Every row gives one point. Each copy is the shape, with its points in the same order, turned, moved and blurred by noise. Is it also mirrored, or only turned?
(in the rows, 128 means zero)

Shape (8 x 2):
[[ 80 119]
 [121 128]
 [165 154]
 [158 111]
 [159 163]
 [122 192]
 [159 135]
 [ 78 151]]
Copy 1, 8 rows:
[[130  73]
 [130 114]
 [127 175]
 [ 95 138]
 [145 159]
 [186 142]
 [112 160]
 [169  82]]
Copy 1 is: mirrored
Copy 2 (8 x 2):
[[167 165]
 [141 134]
 [ 94 101]
 [139  94]
 [ 86 111]
 [ 83 156]
 [116 106]
 [138 183]]
Copy 2 is: mirrored

Shape (8 x 3):
[[158 142 189]
 [ 70 130 169]
 [112 105 103]
 [120 113 106]
 [121 134 141]
 [ 90 130 103]
 [143 181 152]
 [ 70 120 138]]
Copy 1, 8 rows:
[[206 151 159]
 [123 195 170]
 [107 118 146]
 [108 125 138]
 [142 144 140]
 [ 98 149 131]
 [178 165 106]
 [105 178 159]]
Copy 1 is: only turned
Copy 2 (8 x 3):
[[141 147 195]
 [ 97  71 161]
 [134 110  99]
 [132 118 103]
 [126 121 140]
 [104 105  99]
 [ 96 164 164]
 [ 98  73 125]]
Copy 2 is: only turned
Copy 3 (8 x 3):
[[111  87  84]
 [ 75  86 169]
 [134 146 169]
 [131 147 155]
 [108 124 133]
 [102 150 172]
 [ 81 135  91]
 [ 90 111 182]]
Copy 3 is: mirrored
Copy 4, 8 rows:
[[162 108 191]
 [ 76  84 173]
 [ 95 148 122]
 [105 142 123]
 [120 116 147]
 [ 86 116 113]
 [159  82 141]
 [ 68 103 147]]
Copy 4 is: mirrored

Shape, 10 rows:
[[170 156 142  91]
 [121 172 132 112]
 [154 191 146 141]
 [121 117  89 150]
 [127 123 126  95]
 [100 171 104  89]
 [157 194  91 126]
 [128 113 107 176]
 [147 159 107 132]
 [134 100 145 100]]
Copy 1 (10 x 4):
[[136  84 121  86]
 [ 99 129 125  91]
 [ 80  90 156  99]
 [112 136 106 168]
 [140 134 105 110]
 [ 92 148  90  84]
 [ 67  86 104 113]
 [116 133 140 180]
 [ 91 105 116 130]
 [167 131 122 119]]
Copy 1 is: mirrored
Copy 2:
[[200 163 136 135]
 [155 191 142 122]
 [160 192 144 171]
 [120 148  84 110]
 [171 149 132  95]
 [164 203 129  82]
 [171 215  92 142]
 [107 137  91 136]
 [159 179 105 136]
 [170 118 137 102]]
Copy 2 is: only turned

Shape (9 x 6):
[[134 169 146 119 147 110]
 [136 159 104  81 116 128]
 [161 149 143 139 115 155]
 [161 143  98  92 139 117]
 [118  77 149  85 124 127]
 [114 152 124  82 111 146]
 [100 169 117 124 120 139]
 [ 95 116 109 159 152 142]
 [127  50 132 238 102  57]]
Copy 1, 9 rows:
[[164 100 112  99 158 130]
 [110  75 115 125 156 147]
 [130 140  78 115 142 148]
 [103  94 115 112 181 124]
 [ 96 129 168  98 112 128]
 [120  84 127 124 133 166]
 [157  97 120 149 145 157]
 [156 153 152 157 160 136]
 [157 206 130 169 108  11]]
Copy 1 is: mirrored
Copy 2, 9 rows:
[[130 161 156 158 141 129]
 [161 183 148 115 131 144]
 [115 123 162 125 115 138]
 [177 161 140 144 112 130]
 [165 132 105 150 150 196]
 [152 176 132 112 153 153]
 [125 164 133 119 153 122]
 [139 108 103 116 167 116]
 [ 59  78  21 158  91 118]]
Copy 2 is: mirrored
Copy 3:
[[155 165 162 139 104 115]
 [131 131 167 108 124 156]
 [137 113 178 166 131 107]
 [148 146 173 119 158 148]
 [141 111 131  79 156  79]
 [110 120 159 105 111 132]
 [116 135 137 144 101 140]
 [113 146  95 158 146 107]
 [233  99  41 197 162  83]]
Copy 3 is: only turned
